Each row is a point. Each copy is the shape, with its points in the same order, turned, moved and blurred by noise. Some copies are also mirrored. Which?
(in the rows, 128 means zero)

Shape (6 x 2)
[[147 115]
 [ 91 130]
 [149 147]
 [165 121]
 [168 142]
 [162 131]]
Copy 1 (6 x 2)
[[157 144]
 [114 103]
 [133 161]
 [163 160]
 [147 175]
 [154 165]]
Copy 1 is: only turned
Copy 2 (6 x 2)
[[141 146]
 [105  98]
 [111 154]
 [140 166]
 [123 174]
 [133 164]]
Copy 2 is: only turned

Shape (9 x 4)
[[105  96 163 125]
 [176  96 107 143]
 [138 162 135  95]
 [156 142  90 119]
 [180 111 152 125]
 [108  92 144 123]
 [ 98 131 122 137]
 [123 151 116 148]
 [ 95 160 134  75]]
Copy 1 (9 x 4)
[[144 153  94 153]
 [ 99  88 106 113]
 [105 159 162 122]
 [ 82 108 153 130]
 [126 124 111  83]
 [133 146  88 155]
 [126 128 132 174]
 [122 112 157 157]
 [103 188 160 160]]
Copy 1 is: mirrored
Copy 2 (9 x 4)
[[146 177 120 119]
 [102  99 113  82]
 [109 123 131 173]
 [104  90 144 129]
 [ 94 131  86 116]
 [138 163 133 109]
 [159 130 147 129]
 [148 104 133 138]
 [124 149 163 186]]
Copy 2 is: only turned
Copy 3 (9 x 4)
[[171 108  95 147]
 [140 162 125  86]
 [ 91 113 129 150]
 [106 145 157 121]
 [119 135  91  96]
 [169 113 113 139]
 [151 136 135 166]
 [126 156 137 163]
 [108  82 145 177]]
Copy 3 is: mirrored

Shape (11 x 8)
[[112  78 112 140 132 121 156 117]
 [142 148 145 115 125 130 117 107]
 [130 151 147  90 131  97  81  88]
 [ 97  98 113 101 100 124 110 169]
 [ 95 130 135 116 149 150 128 153]
 [168 134  95 155  50 109 174 132]
 [150 165 146 109 151  90 102 130]
 [ 91  95 159 129 119 137 101 158]
 [119 159 134 123 120  76 119  95]
 [109  91 147 101  97 120 144 154]
 [117 104 141 118 132 141 101 161]]
Copy 1 (11 x 8)
[[142  98 116 145  89 138 130 105]
 [126 146 130 106 132 111 142 145]
 [106 157  89 101 147 109 125 175]
 [108 116 123  91 116 176  94 105]
 [143 123 138 113 143 180 137 128]
 [100 133 192 121  63  81 103  96]
 [ 89 136 131 121 166 116 142 164]
 [129 133 106 105 148 167 118  85]
 [101 161 119 145 127 107 115 163]
 [100 133 120 104  98 164 134  90]
 [126 111 122  94 150 159 127 104]]
Copy 1 is: only turned
Copy 2 (11 x 8)
[[118 184 144 115 114 103 127 113]
 [135 101 120 116 127 127 135  83]
 [157  92 131 155 139 131 158  62]
 [149 160  94 154 144  96 156 140]
 [111 124 120 131 153 127 141 143]
 [136 176  47  93  58 102 127  74]
 [144  93 104 151 127 163 110  80]
 [121 133 108 152 161  73 124 133]
 [120 121 113 159 111 137 145  51]
 [136 173  97 119 164  93 138 103]
 [143 126 114 138 149 101 124 139]]
Copy 2 is: only turned

Shape (16 x 11)
[[174  81 134 131 130  92 112 108  87  90 147]
 [ 76 120 122  64 116 151 139 138 148 127 110]
 [127 156 105 141 118  61 163 145 101 146 131]
 [123 128 125  98 161 119 139  53 145 132 169]
 [141 116 134 119 139 162  98 118 103 104 121]
 [104 126 118  93 122 113 161 132 116  85  99]
 [133 129 104 149 145 114 112  50 128 133 103]
 [ 84 115 137 189 128 138 109 106 134 111 119]
 [ 98 168 135  92 143 107 101 167  96 126 133]
 [106  79  92 123 121 109 172 108 127 155 152]
 [141 149 112 128 106 149 124 122  81 141 110]
 [130  79 166 145 126 126 184 126 113 148 139]
 [139 116 148 127 128  93 133 127  87 154 147]
 [138 171  80 153 120  97 125 170 141 135 126]
 [128 115 167 103 134  93 123 163 147 152 141]
 [ 90  96 128 152  80 132 127 101 137 114 153]]
Copy 1 (16 x 11)
[[ 89  80 113 161 127 128 120 119 100 141  97]
 [164 175 146  97  91 154 141 130 156 183 110]
 [119 171 100 138 168  75 102 118 115 161 125]
 [149 110 155 171 141 145 156  81 145 195 147]
 [116 123 143 136 135 174 147 125 142 128  87]
 [128 167 148 128  92 106 126 117 140 159  85]
 [107 131 160 158 147 155 111  66 143 133 155]
 [121 144 176 142 133 141 137 146 128  97 162]
 [127 192  89 156 138 144 146 152 150 159  99]
 [124 119 146  88 134 107 134 114 115 191 154]
 [113 155 140 116 176 154 102 121 135 143  87]
 [142  82 147 105 143  90 110 158 148 154 130]
 [116 116 105 142 160 121 106 145 135 166 124]
 [142 193  95 121 174 112 134 101 103 117 122]
 [170 127  75 134 123 124 127 151 144 153 132]
 [141 133 178 126 125 145 122 147  86 149 151]]
Copy 1 is: mirrored
Copy 2 (16 x 11)
[[149  89 145 169 162 130  68  88 161 119 114]
 [121 102  97  89 150 155 166 141 101 121 166]
 [120 158 145 160 113 132 133 141 184 122 136]
 [ 86 105 132 116  90 160  77  99 104 136 153]
 [168  86 129 115 148 158  95 142 121 144 108]
 [138  89 120 107 131 130 166 110 140 128 147]
 [166 136 144 126  88 163  83  94 106 104 100]
 [171 162 113 112 137 185 102 108 129 171 122]
 [134  98 142 130 137 182 137 183 161 130 172]
 [114 161  95 135 130 103  95 112 125 120 158]
 [154 129 158 115 138 135 117 175 139 129  96]
 [130 135 131 166 150  93 120 106 102 181 145]
 [134 134 157 174 146 132  98 145 140 135 152]
 [126 146 100 143 113 167 141 163 191 122  90]
 [103 116 115 177 160 176 139 141 134 143 150]
 [125 160 110  91 172 152  93  95 123 155 132]]
Copy 2 is: mirrored
